Every row gives one point. Before rounding, the points of a table are all equally far from one centre. They may lie mostly on one side of it. Where is the centre, to within rounding?

Points:
-0.040; 0.039
0.012; -0.013
-0.053; 0.016
-0.047; 0.032
-0.051; -0.002
-0.050; -0.003
-0.032; 0.044
0.018; -0.004
-0.053; 0.007
Centre: -0.016; 0.011

Points (8 x 4):
-0.034; -0.028; -0.024; 0.044
0.021; 0.057; 0.034; -0.001
-0.015; 0.062; 0.006; -0.018
0.059; -0.011; 0.000; -0.024
-0.023; 0.051; -0.004; 0.036
-0.004; -0.032; 0.037; -0.053
-0.006; 0.058; 0.037; -0.017
-0.040; 0.019; 0.055; -0.026
Centre: -0.003; -0.002; 0.009; 0.001

Points, 12 rows:
-0.068; -0.012; -0.007; -0.001; -0.020; -0.043; 0.032; -0.042; -0.041
0.008; -0.049; 0.002; -0.015; -0.043; -0.076; 0.035; -0.011; -0.005
0.014; 0.019; -0.028; 0.017; -0.086; -0.031; 0.023; -0.031; -0.026
-0.038; 0.018; -0.025; -0.035; -0.040; 0.000; 0.024; -0.058; 0.004
-0.019; -0.048; -0.054; -0.003; 0.055; -0.032; 0.040; 0.004; -0.008
-0.062; 0.002; -0.034; -0.039; -0.011; -0.023; 0.038; -0.042; -0.005
-0.019; 0.007; 0.030; -0.010; 0.013; -0.047; -0.016; 0.025; -0.003
0.003; 0.004; 0.037; -0.019; 0.047; -0.021; 0.050; 0.005; -0.013
0.028; 0.029; -0.019; 0.011; -0.073; -0.004; 0.057; -0.022; -0.024
0.041; 0.028; -0.011; 0.033; 0.019; -0.024; 0.017; 0.047; -0.004
-0.012; -0.009; -0.073; 0.051; -0.050; -0.018; 0.047; -0.022; -0.017
0.040; 0.032; -0.038; -0.038; -0.031; -0.023; 0.068; -0.009; -0.003
Centre: 0.007; -0.008; -0.021; 0.003; -0.005; -0.015; 0.019; -0.014; -0.021

Points:
-0.059; -0.001; -0.016; -0.002; 0.022; 0.002; -0.009; 0.013; -0.003; -0.019; 0.007; 0.046
0.023; -0.034; -0.006; 0.023; 0.065; -0.009; 0.024; 0.021; -0.064; 0.012; -0.047; 0.039
0.058; -0.031; -0.016; -0.023; 0.068; -0.024; 0.000; -0.024; -0.033; 0.008; -0.005; 0.012
0.021; -0.064; -0.038; -0.027; 0.046; -0.011; -0.033; -0.047; -0.029; 0.004; 0.019; 0.001
0.012; -0.038; -0.004; 0.015; -0.015; -0.002; 0.041; -0.076; 0.000; -0.038; 0.013; 0.017
0.002; -0.037; -0.002; -0.030; 0.035; -0.032; 0.007; -0.003; 0.036; -0.045; -0.025; 0.057
0.018; -0.005; -0.053; 0.019; 0.039; -0.057; 0.059; -0.025; -0.022; 0.004; -0.003; 0.000
-0.007; -0.056; -0.034; 0.027; 0.041; 0.009; -0.010; 0.035; -0.034; 0.015; -0.050; -0.006
0.007; -0.017; -0.032; -0.025; 0.005; -0.027; 0.082; 0.027; -0.038; 0.016; -0.040; -0.005
0.020; -0.023; 0.019; 0.003; 0.022; -0.034; 0.015; 0.038; -0.032; -0.004; -0.079; 0.016
0.001; -0.033; -0.028; -0.001; 0.040; -0.043; 0.070; -0.022; 0.012; -0.002; -0.075; 0.016
-0.016; -0.016; -0.040; -0.011; -0.006; -0.028; 0.021; -0.025; -0.089; 0.029; -0.019; 0.079
0.038; -0.037; -0.011; 0.049; 0.055; -0.017; 0.015; -0.028; -0.031; 0.029; -0.003; 0.048
-0.017; 0.013; -0.018; -0.003; 0.010; -0.054; 0.046; 0.027; -0.010; -0.012; -0.040; -0.013
-0.015; -0.061; -0.001; 0.050; 0.028; -0.055; 0.072; 0.010; -0.030; 0.007; -0.039; 0.033
Centre: -0.008; -0.045; -0.013; -0.007; 0.007; -0.022; 0.018; -0.017; -0.028; 0.001; -0.021; 0.024

Points (27 x 20):
0.082; -0.067; 0.005; 0.001; 0.032; -0.042; -0.010; -0.021; -0.002; 0.025; -0.058; -0.005; -0.062; 0.035; -0.042; -0.025; -0.017; -0.021; -0.024; 0.021
0.029; 0.008; -0.020; 0.024; 0.004; 0.012; -0.041; -0.016; 0.037; 0.042; -0.052; -0.002; -0.017; 0.047; -0.037; -0.049; -0.042; -0.044; 0.002; 0.023
0.041; -0.068; 0.025; 0.008; -0.021; -0.041; -0.015; 0.003; 0.025; -0.048; -0.021; -0.002; -0.014; -0.022; 0.031; -0.036; 0.027; -0.022; 0.009; 0.002
0.061; -0.003; 0.032; -0.009; 0.007; 0.026; -0.007; 0.031; 0.013; -0.037; -0.056; -0.027; -0.045; 0.040; -0.037; -0.050; -0.011; -0.031; -0.003; -0.028
0.017; 0.004; -0.027; -0.031; 0.007; 0.013; 0.005; -0.002; 0.026; -0.001; -0.059; -0.008; 0.035; 0.008; -0.055; 0.004; 0.020; -0.017; -0.028; -0.060
0.059; -0.073; 0.024; -0.013; 0.035; -0.003; -0.020; 0.009; 0.005; -0.024; -0.036; -0.008; 0.004; 0.015; -0.047; -0.025; -0.070; -0.015; -0.068; -0.014
0.091; 0.002; -0.023; -0.037; -0.001; 0.029; 0.026; -0.006; 0.007; -0.016; -0.042; -0.049; 0.000; 0.012; 0.018; 0.014; -0.028; 0.003; -0.024; -0.008
0.038; -0.041; -0.004; 0.035; 0.022; -0.041; 0.026; -0.020; 0.031; 0.008; -0.049; -0.021; 0.015; 0.021; -0.060; -0.040; 0.003; -0.012; -0.027; 0.030
0.043; -0.080; 0.005; -0.011; -0.018; -0.047; -0.045; -0.002; -0.012; -0.063; -0.016; 0.014; -0.022; 0.039; -0.040; 0.001; -0.040; -0.020; -0.029; -0.028
0.049; -0.022; -0.029; -0.003; 0.057; -0.013; 0.003; -0.030; -0.013; 0.029; -0.001; 0.006; 0.005; -0.014; -0.057; -0.016; -0.070; 0.015; -0.064; -0.026
0.045; -0.004; 0.045; 0.004; 0.019; 0.015; -0.041; 0.011; 0.003; -0.028; -0.028; -0.014; 0.037; 0.013; -0.013; -0.065; 0.013; -0.056; -0.004; 0.011
-0.010; -0.077; -0.032; -0.019; 0.009; -0.006; -0.004; -0.012; 0.036; -0.023; -0.037; 0.027; -0.028; 0.028; -0.056; -0.041; -0.032; -0.029; -0.037; -0.014
0.042; -0.027; 0.044; 0.035; 0.040; -0.041; -0.045; -0.035; 0.050; -0.029; -0.044; -0.013; 0.022; 0.010; -0.009; -0.015; 0.010; -0.029; 0.008; -0.051
0.059; 0.004; -0.005; 0.019; -0.028; -0.002; -0.059; -0.037; 0.044; -0.018; 0.013; -0.027; -0.017; 0.030; 0.011; -0.002; 0.040; -0.036; -0.022; -0.054
0.017; -0.026; -0.046; -0.057; 0.039; -0.065; -0.049; -0.024; -0.002; 0.008; -0.005; -0.017; -0.078; -0.015; -0.013; -0.005; -0.039; -0.027; -0.022; 0.015
0.060; -0.041; 0.053; 0.035; 0.016; -0.036; 0.027; -0.009; 0.022; -0.028; -0.014; -0.033; -0.033; 0.020; 0.016; -0.026; 0.003; -0.036; -0.044; -0.024
0.042; -0.052; -0.010; -0.048; 0.013; -0.034; -0.010; 0.014; -0.004; 0.022; -0.017; -0.012; -0.067; -0.016; 0.018; -0.019; -0.026; -0.048; 0.043; -0.015
0.047; -0.009; 0.017; -0.024; 0.017; 0.021; -0.010; -0.034; 0.068; -0.014; -0.038; -0.050; -0.019; 0.013; -0.065; -0.044; -0.035; -0.040; -0.015; -0.037
0.050; -0.048; -0.023; 0.008; 0.039; 0.010; -0.060; 0.010; 0.009; -0.015; -0.045; -0.030; 0.042; 0.037; -0.047; -0.022; -0.028; -0.063; -0.013; 0.025
0.054; -0.011; -0.046; -0.009; 0.036; -0.037; -0.040; -0.002; 0.029; 0.046; -0.015; -0.002; 0.001; 0.017; -0.077; -0.037; -0.049; -0.027; -0.002; -0.054
-0.015; -0.015; -0.016; -0.010; 0.030; -0.035; -0.034; 0.016; 0.029; 0.046; -0.010; -0.050; 0.004; -0.001; 0.022; -0.011; -0.009; -0.017; -0.002; -0.037
0.049; -0.013; -0.032; -0.061; 0.005; -0.026; 0.016; -0.040; -0.044; 0.014; -0.012; 0.001; -0.052; 0.024; -0.003; -0.019; -0.026; -0.061; -0.017; -0.049
0.051; -0.049; -0.006; -0.059; 0.006; 0.010; -0.047; 0.009; 0.072; 0.015; -0.006; -0.020; -0.045; 0.024; -0.015; -0.008; -0.007; -0.032; -0.034; 0.007
-0.008; -0.049; -0.015; -0.017; 0.011; -0.022; -0.037; -0.010; -0.021; -0.047; 0.014; 0.003; -0.043; 0.060; -0.005; -0.027; -0.014; -0.051; -0.015; -0.048
0.046; -0.026; 0.008; 0.032; 0.021; -0.035; -0.066; -0.061; 0.027; -0.009; -0.002; 0.038; -0.058; 0.022; -0.049; -0.037; -0.028; -0.037; -0.029; -0.056
0.043; -0.023; -0.046; 0.014; 0.001; -0.024; -0.016; -0.038; -0.009; -0.041; -0.045; 0.016; -0.009; 0.042; -0.076; 0.040; -0.032; -0.057; 0.014; -0.031
0.012; -0.070; 0.012; 0.002; 0.009; -0.022; -0.020; -0.017; 0.071; -0.018; -0.069; 0.022; -0.012; 0.003; -0.050; -0.017; -0.025; -0.040; 0.007; -0.024
Centre: 0.045; -0.013; -0.017; 0.002; 0.016; -0.014; -0.023; -0.014; 0.007; -0.014; -0.017; -0.004; -0.018; -0.007; -0.018; -0.009; -0.016; -0.031; -0.018; -0.012

Points, 31 rows:
-0.042; -0.033; 0.034; 0.024; 0.015; -0.025; 0.011; 0.011; -0.031; 0.014; 0.046; -0.030; -0.055; -0.007; 0.059; -0.032; -0.041; -0.036; 0.042; 0.058; -0.003; 0.004; -0.003; 0.049
-0.038; 0.005; 0.028; 0.015; -0.013; -0.033; -0.001; 0.056; -0.019; 0.021; 0.071; -0.057; -0.041; 0.005; 0.066; -0.056; -0.006; -0.008; 0.022; 0.051; 0.023; -0.011; -0.023; 0.027
-0.057; 0.017; 0.041; -0.002; 0.019; -0.009; -0.005; 0.038; -0.032; 0.001; 0.052; 0.000; -0.060; -0.007; 0.029; -0.043; -0.029; -0.033; -0.008; 0.045; 0.019; -0.022; -0.024; 0.027
-0.015; 0.015; 0.033; -0.011; 0.017; 0.001; -0.005; 0.070; -0.033; 0.003; 0.040; -0.037; -0.033; -0.009; 0.052; -0.020; -0.036; -0.044; 0.023; 0.022; 0.008; 0.002; -0.063; -0.004
-0.044; 0.005; 0.008; 0.018; 0.004; -0.014; 0.002; 0.000; -0.041; 0.006; 0.059; -0.065; -0.075; -0.019; 0.008; -0.025; -0.033; -0.005; -0.008; 0.058; 0.028; -0.021; -0.030; 0.010
-0.028; -0.022; 0.030; 0.003; -0.008; -0.005; -0.020; 0.054; -0.046; -0.004; 0.045; -0.053; -0.076; -0.003; 0.076; -0.019; -0.022; -0.005; 0.059; 0.041; 0.022; -0.002; -0.023; 0.012
-0.053; -0.024; 0.060; 0.007; 0.006; -0.006; 0.002; 0.007; -0.013; 0.052; 0.040; -0.033; -0.027; 0.011; 0.040; -0.046; -0.043; -0.005; 0.007; 0.059; 0.007; -0.025; -0.045; 0.027
-0.036; 0.000; 0.025; -0.006; 0.007; -0.029; -0.022; 0.012; -0.017; 0.038; 0.033; -0.057; -0.090; -0.031; 0.036; -0.053; 0.017; -0.006; 0.025; 0.043; 0.012; -0.015; -0.004; 0.003
-0.037; 0.014; 0.040; 0.009; -0.003; -0.056; -0.002; 0.044; -0.023; -0.001; 0.018; -0.066; -0.027; -0.008; 0.063; -0.038; -0.004; -0.038; 0.022; 0.046; -0.034; -0.010; -0.006; 0.017
-0.039; -0.023; 0.020; 0.008; 0.001; -0.004; 0.025; 0.003; -0.009; 0.044; 0.011; -0.021; -0.069; 0.005; 0.056; -0.017; -0.049; -0.019; 0.039; 0.032; 0.017; 0.007; -0.019; 0.071
-0.049; -0.025; 0.025; -0.018; 0.028; -0.001; -0.010; -0.011; -0.045; 0.008; 0.060; -0.056; -0.076; -0.023; 0.022; -0.059; -0.034; 0.002; 0.014; 0.025; -0.015; -0.024; -0.010; 0.025
-0.047; -0.018; 0.029; 0.045; -0.002; -0.023; 0.019; 0.032; -0.022; 0.015; 0.056; -0.043; -0.036; -0.002; 0.047; -0.047; -0.016; -0.030; 0.033; 0.046; 0.025; -0.021; -0.019; 0.047
-0.028; 0.021; 0.030; 0.006; -0.001; 0.001; 0.003; 0.011; -0.026; 0.030; 0.052; -0.012; -0.043; -0.023; 0.006; -0.029; -0.021; -0.033; 0.047; 0.053; 0.032; 0.025; -0.039; 0.031
-0.024; -0.021; 0.026; 0.027; 0.022; -0.035; 0.019; -0.009; -0.036; 0.018; 0.059; -0.007; -0.058; -0.030; 0.032; 0.011; -0.025; 0.001; 0.026; 0.048; 0.031; -0.018; -0.005; 0.030
-0.049; -0.045; 0.053; 0.016; -0.015; -0.023; 0.035; 0.031; -0.033; 0.041; 0.054; -0.051; -0.057; -0.009; 0.061; -0.025; -0.036; -0.013; 0.018; 0.032; 0.015; -0.009; -0.018; 0.035
-0.015; -0.005; -0.010; 0.031; 0.004; -0.009; 0.007; 0.019; -0.069; 0.007; 0.049; -0.046; -0.028; -0.065; 0.019; -0.039; -0.035; -0.016; -0.010; 0.043; 0.003; -0.013; 0.020; 0.007
-0.034; -0.011; 0.042; 0.022; -0.019; -0.042; -0.027; -0.018; -0.017; 0.026; 0.061; -0.061; -0.064; 0.013; 0.091; -0.019; -0.010; -0.011; 0.010; 0.018; -0.013; 0.009; -0.017; 0.023
-0.029; -0.005; 0.018; 0.056; 0.026; -0.003; 0.003; 0.033; -0.038; 0.015; 0.068; -0.036; -0.046; 0.006; 0.045; -0.022; -0.017; -0.001; 0.038; 0.060; 0.014; 0.001; -0.032; 0.003
-0.059; -0.012; 0.062; 0.026; 0.017; 0.004; -0.009; 0.003; -0.040; -0.007; 0.045; -0.045; -0.053; 0.010; 0.072; -0.045; -0.012; -0.008; 0.032; 0.030; 0.007; -0.004; 0.003; 0.043
-0.043; 0.001; 0.078; 0.014; -0.004; -0.014; 0.030; 0.049; -0.024; 0.012; 0.043; -0.025; -0.027; -0.011; 0.031; 0.014; -0.021; 0.009; 0.013; 0.066; 0.021; 0.022; -0.004; 0.018
-0.067; -0.021; 0.041; 0.017; 0.030; -0.029; 0.005; 0.027; -0.019; 0.028; 0.051; -0.040; -0.050; -0.022; 0.029; -0.046; -0.001; -0.028; 0.020; 0.046; 0.001; 0.019; -0.002; 0.041
-0.069; -0.005; 0.061; 0.023; -0.003; 0.011; 0.012; -0.005; -0.020; 0.034; 0.057; -0.038; -0.054; -0.029; 0.023; -0.026; -0.014; -0.016; 0.015; 0.021; 0.015; 0.007; 0.007; 0.046
-0.016; -0.041; 0.076; 0.019; 0.008; 0.005; -0.010; 0.015; -0.023; 0.031; 0.062; -0.052; -0.045; -0.003; 0.061; -0.017; -0.027; -0.009; 0.040; 0.042; 0.014; -0.013; -0.023; -0.004
-0.031; -0.001; 0.008; 0.009; -0.027; -0.006; 0.010; 0.040; -0.022; 0.009; 0.066; -0.084; -0.055; -0.020; 0.074; -0.042; -0.016; -0.022; 0.041; 0.035; 0.009; 0.021; -0.018; 0.001
-0.030; 0.005; 0.043; -0.007; 0.022; 0.010; -0.033; 0.023; -0.002; 0.003; 0.060; -0.066; -0.035; 0.015; 0.055; -0.028; -0.031; 0.030; 0.018; 0.059; -0.002; 0.028; -0.034; 0.050
-0.048; -0.018; 0.026; 0.040; 0.022; -0.026; -0.010; 0.050; -0.010; -0.001; 0.031; -0.012; -0.069; -0.005; 0.058; -0.025; -0.063; 0.015; 0.020; 0.032; 0.026; 0.041; -0.003; 0.027
-0.045; -0.039; 0.051; 0.009; 0.014; 0.022; -0.023; -0.001; -0.029; 0.005; 0.071; -0.023; -0.064; 0.029; 0.041; -0.041; -0.053; -0.010; 0.014; 0.016; 0.006; 0.022; -0.027; 0.038
-0.032; -0.008; 0.040; 0.029; 0.011; -0.025; 0.023; 0.030; -0.015; 0.040; 0.067; -0.054; -0.048; -0.013; 0.023; -0.005; -0.039; -0.001; 0.025; 0.018; 0.009; 0.005; -0.038; 0.064
-0.042; -0.034; 0.026; 0.007; 0.001; -0.002; 0.012; 0.025; -0.015; 0.033; 0.008; -0.026; -0.075; -0.027; 0.018; -0.037; -0.032; -0.032; 0.026; 0.003; 0.052; -0.028; -0.011; 0.038
-0.038; 0.000; 0.034; 0.020; 0.043; -0.028; 0.024; 0.073; -0.013; 0.010; 0.057; -0.048; -0.026; 0.017; 0.041; -0.045; -0.004; -0.001; 0.007; 0.045; 0.002; 0.013; -0.023; 0.010
-0.043; -0.024; 0.052; -0.019; 0.023; 0.007; -0.015; 0.057; -0.031; -0.001; 0.048; -0.019; -0.041; -0.007; 0.051; -0.038; -0.023; -0.003; 0.035; 0.044; 0.005; 0.024; -0.042; 0.058
Centre: -0.013; -0.017; 0.013; -0.002; -0.015; -0.008; -0.005; 0.016; -0.019; 0.004; 0.021; -0.028; -0.027; 0.000; 0.031; -0.021; -0.016; 0.008; 0.002; 0.012; -0.001; 0.010; -0.007; 0.013
